Rows are points. Before rounding, the points of a table are all equally far from one centre. They may lie mostly on one side of it. Where is the centre, to within rounding?

Points (8 x 2):
[[-24  35]
 [ -8  41]
 [ 36  31]
 [ 29  36]
 [ 47  20]
 [  1  42]
 [-43  13]
 [-43  14]]
Centre: [  4 -10]

Points:
[[-14  10 -43  20  11 -57]
 [-45 -23 -12  38  -3 -11]
 [-34  24 -21  59  11 -33]
 [ 31  -7   8  58 -18 -51]
 [ -6 -39   9  26  14 -23]
 [ -3  -9 -56  46 -11 -48]
 [ 22  17   8  62 -30 -13]
 [-32   3 -27  61  17 -18]
 [-35  25 -22  51  16 -35]
 [-14  11 -14  27  36 -13]
 [-11   1 -21  61 -24  11]
 [  5 -21 -32  55  16 -54]]
Centre: [ -4   1 -11  34 -10 -29]

Points:
[[ 50  20  83  -2  -9  29 -22  -5  10 -26   7]
 [ 41   0  66  25 -22  11 -65 -14  21  -9 -19]
 [ -7  35   2 -15   0  -6 -16  40  17 -19 -65]
 [ 17  -2  35  35  -7  49 -48   3  20  36 -44]
 [ 12  45  60 -32 -53   9 -26  18 -37  -8   0]
 [ -3  17   8  25 -22  35  39  -4  25  50 -35]
 [  1  34  63  22 -60  21 -26   0  33 -46 -31]
 [  6  25  68  13 -54  -9  -7 -38  21 -39  -9]
 [-44 -28  50 -11 -28  28 -26  -2  50  -4  17]
 [-11 -37  50  15   1  16 -11 -36 -11  -7  -9]
 [-11 -32  31  -5 -38  35  10  -6  -4  14  48]
 [-33   7  34  -3 -64  10  12 -54  13  -6  -7]
 [-43 -26  53 -37 -27   2  14 -10   0  -7  -8]
 [ 19 -22  14  40 -38   9 -51  35  22 -35  -6]
 [ 23 -32  70  10 -35  19 -20 -17  11  50 -26]
 [ 10  35  55  31 -56  -5 -58  35  -6  12 -14]]
Centre: [  9  11  24  -5 -29  11 -12   6  19   5  -9]

Points (22 x 18):
[[ 19  58 -54  32  26  11 -50  -5  44  42 -11  26 -79  -4   4  16 -12  -3]
 [-38  35 -29 -12  58  14 -44  -4 -24  39 -73   9 -35  -7   1  18   5   5]
 [-18  50 -12  14  44  29 -81  34  23  -2   0   3 -24  22 -15  46 -11  20]
 [ 43  37  10 -17 -10   3 -16   7  21   9 -22  -4  -6 -70  14  34  19  -5]
 [ 26  56 -12  15  52  -4 -29   2  40  18  -9 -11  -6   6 -10  17   6  58]
 [  5  27   1  29  33  -5 -86 -13  70  37 -24  22 -39  -7   2  12   3 -12]
 [  1 -26 -17  -2  67 -29 -27 -40   1  13   8  32 -51 -43  -8  16  10 -18]
 [ 18  26  20  24  60 -16 -39  -6  -3  38 -23   4  28  16 -16  35  32  15]
 [-32  30  14   6  54  31 -29 -26  36  17 -55  68 -26 -40  18  14  14 -15]
 [  1  73  23 -28  -1  55 -49 -12  25  34  13  44 -17  -1 -17  -1 -21  -4]
 [-11  90 -25 -15  29   7 -44 -10  19  46 -21  46 -41   8  -4  52 -21 -21]
 [-63  50 -10   4  49 -12   6  -9  43 -12  -9  29 -47  12   8  23 -20 -10]
 [-26  29  -3 -45 -12  10 -70  -3  11   9  -6  18 -13   1  31  -4 -20  13]
 [ -3  68 -21  -4  42  15 -29  47  -5  14  15  65 -35  22  30  28 -33  24]
 [ 30  22 -20  36  58   7 -41   6   0  49 -75  27   8  19  -3  14  16  11]
 [-32  73 -13  27  22   8 -25  37   8  45 -74  39 -28  13   9  20   2  -7]
 [-13  44   1  14  58 -18  23 -38  29  25 -33  -8 -36 -14   4 -13 -15 -34]
 [ 17  26  -5  15  33  15 -14 -27  47 -36  17  39  -1 -18  -6  26 -21  36]
 [  1  25  20   9  -8 -10 -38   2   1  72 -41  21 -49   7  -3  18  51  32]
 [-30  65 -59 -14  31  26  -9  10  -4  17 -37  39 -37 -38 -12  26  23  22]
 [-27  42  33  23   0  30 -55  47  31  16  23  13   6   0 -35  25  10 -14]
 [-34  16  20  18  58  18 -75  26  25  23 -43  51 -41 -11  13  53  14 -20]]
Centre: [  7  14  -3   0  26  15 -13  15  11  20 -12  27 -32  -1  -7  15   0 -10]

Points (30 x 24):
[[ 26 -26   5  -8 -17   4  30  45   3 -24   3 -43  20 -29  52  36 -11  62
    5  51  12  25 -49  32]
 [ -3 -36  35   4  -7 -41  24  49 -16 -24 -37 -25  19 -21  44  15 -65  54
   17  20 -18  27 -49 -12]
 [ 18 -18   8  27 -55 -45  42  16   0   2 -30 -26  16 -16  43  46 -28  65
    8  47   5  16 -43 -20]
 [-22  24  -1  20  -7  -9  43  23  17  11  -1   4  16 -29  53  49  -9  62
   17  35  -7  23 -33  12]
 [ 41   1  14  31  19 -28   8  44  19  15  -6 -13  13 -27   6   2 -33  65
   27  35  10  32 -49 -30]
 [ 28 -12   2  12 -12 -43  26  57   3  -8  19 -28  13 -16  19  -9 -27  70
    9  45 -44  -4 -32  37]
 [ 26 -44  17  30  -2 -13  12  51 -51   4   5 -32  17 -25  69  13 -15  78
    4  51   4  -7 -18 -19]
 [ 39   9  28  12  -8 -23 -12  35  10   1 -17 -28  36  10  35  10 -11  72
   -7  62 -30  -2 -18   7]
 [ 11  27  30   4 -23   9   0  35  -4  26   3   5  -4 -51  52  24 -42  73
   31  35 -20  29 -16 -25]
 [ 14  -2   3  29 -22   7   7  83 -32   2   0   1  36 -26  42  35 -11  79
   -9  38   2 -15 -31   2]
 [ 35  -6  10  14 -17 -11  22  47 -48 -10 -21 -13  42  -6  45  65 -14  96
    4   5  -6  -5 -48   2]
 [ 13 -44  13  63   7 -31  26  47  -3  16 -36 -12  11 -21  27  33  -5  65
    0  37   4   4 -46   9]
 [  9  -4  39   1  -1  -7   8  68 -38  19  -4 -29  25 -27  21  20 -17  55
   11  39  14 -27 -71 -23]
 [ 22 -25  -5   0 -12 -28   2  86   2 -11  -7 -28  52 -16  44  20   4  42
   22  35  11   1 -36   5]
 [ 10  -6  16  -4   7 -16  25  43 -13  16  15  -5  -6 -15  36  22 -43 104
    5  56 -28 -25 -39  35]
 [ 34 -16  12  10 -32 -30  37  49  -2 -10 -22 -15  24 -44  33  50 -19  75
  -15  -2 -43  14 -27 -15]
 [ 14 -41  12   0 -26 -30  36  14 -30 -11 -33 -32  21 -35  39  31 -21  67
  -19  56 -32 -27  -7   7]
 [ 21   6 -33  22 -30 -22  36  48   7 -18   7 -10  55 -30  40   1 -18  56
    3  35  -5  -3 -22  10]
 [ 39 -19  22   5 -61 -15  15  41  -3 -31  -5 -31  45   2  48  47 -43  56
  -14  22   6   5 -54 -25]
 [  7   3  20  18 -24   0  46  35 -27  16 -12  -6  23 -48  34  -4 -36  67
   -4  42 -11  -1 -60  11]
 [ 23  -5  21   6 -21  -7  20  84  -9  -7 -16 -28  32  -3   7  21 -33  92
  -16  34 -17 -11 -22  10]
 [ 11  18   3  11  -6  -2  30  13 -17  47   2   5  26 -40  20  14 -56  73
   -1  53  -6   6 -23 -16]
 [  7  -6   3  38 -13  19   4  56 -26   4 -24  -5   6 -10  -2  20 -15  89
  -23  36 -30 -21 -33  -3]
 [ 17 -45  25  16   4 -32  47  86  -6  -5   7 -40 -13 -25  35  27 -34  74
  -11  16  -6   3 -43  12]
 [  0  -8  -1   5  21   2  46  63  -6  10  17 -42  -7   2  22 -16 -16  70
   34 -11 -21  23   6 -22]
 [  5  10  15  21   6  -6  15  61  20  12  12 -70  26  -5  28  21 -40  71
   -3  10 -14  12 -33   1]
 [ 20  10  13  20 -13 -14  22  36 -26  29  12 -31  49  -7  -3  11 -16  81
   -5  -1 -40 -23 -22  31]
 [ 33  26   3   4 -41 -32  43  69 -15   9 -22 -21   7 -31  33  47 -22  71
   31  40 -22 -19  -9   6]
 [-11 -10  35  24  -3  -4  30  71   5 -14  12 -36  -7 -23  36  24 -24  95
   -6  18  -9  -8 -33  38]
 [  2   2   2  24   1 -58  -6  40 -23  14 -37 -28 -17   2  58  13 -69  57
   29  48  -7   4 -32  29]]
Centre: [ 24 -15  12   2 -12 -10   8  19 -13  -2   0  -5 -13  -1  25  25 -31  32
  12  -3  11 -13  -9   6]
